Each row is a point. Each copy is the shape, with its points in the same order, stretched, turned, moved and blurred by noise. Is it also mirrored, or only turned?

Shape (7 x 3):
[[ 0.09  0.67 -0.06]
 [-0.22 -0.31 -0.23]
 [ 0.05  0.09 -0.30]
 [-0.33  0.52  0.39]
 [-0.10  0.34 -0.13]
 [-0.33  0.49 -0.14]
 [-0.10  0.28  0.02]]
Copy 1:
[[ 0.21  0.71 -0.25]
 [-0.20 -0.29 -0.23]
 [ 0.19  0.06 -0.27]
 [-0.29  0.73  0.04]
 [ 0.05  0.35 -0.24]
 [-0.16  0.56 -0.42]
 [-0.08  0.34 -0.11]]
Copy 1 is: only turned
Copy 2 (7 x 3):
[[ 0.52 -0.19  0.37]
 [-0.45 -0.20 -0.17]
 [ 0.06 -0.25 -0.13]
 [ 0.05  0.04  0.79]
 [ 0.12 -0.25  0.23]
 [ 0.07 -0.39  0.46]
 [ 0.07 -0.10  0.28]]
Copy 2 is: mirrored

Shape, 8 rows:
[[ 0.21  0.09 -0.44  0.11]
 [ 0.25  0.24  0.19  0.11]
 [ 0.13  0.13 -0.07 -0.10]
 [-0.25  0.23 -0.18 -0.88]
 [-0.08  0.33  0.22  0.15]
 [-0.43 -0.43 -0.11 -0.33]
 [ 0.41  0.30  0.05 -0.13]
 [-0.43  0.18  0.19 -0.56]]
Copy 1 (8 x 4):
[[ 0.20 -0.12 -0.44 -0.13]
 [ 0.30 -0.19  0.28 -0.13]
 [ 0.18  0.08  0.01 -0.19]
 [-0.11  0.93 -0.08 -0.42]
 [-0.01 -0.25  0.38 -0.30]
 [-0.57  0.53 -0.17  0.21]
 [ 0.46  0.00  0.15 -0.19]
 [-0.32  0.61  0.33 -0.31]]
Copy 1 is: mirrored
Copy 2:
[[ 0.28  0.41 -0.23  0.05]
 [ 0.01  0.19  0.35 -0.16]
 [ 0.07  0.17  0.01 -0.30]
 [-0.27  0.03 -0.50 -0.88]
 [-0.25  0.06  0.35 -0.14]
 [ 0.00 -0.50 -0.45 -0.27]
 [ 0.14  0.34  0.25 -0.39]
 [-0.46 -0.19 -0.09 -0.69]]
Copy 2 is: only turned
Copy 3 (8 x 4):
[[ 0.16 -0.25 -0.24  0.18]
 [ 0.15  0.22  0.07  0.12]
 [ 0.16 -0.12  0.00 -0.03]
 [-0.01 -0.63  0.49 -0.54]
 [-0.12  0.15  0.27  0.26]
 [-0.54 -0.29 -0.15 -0.40]
 [ 0.34  0.07  0.14 -0.10]
 [-0.29 -0.26  0.57 -0.32]]
Copy 3 is: mirrored
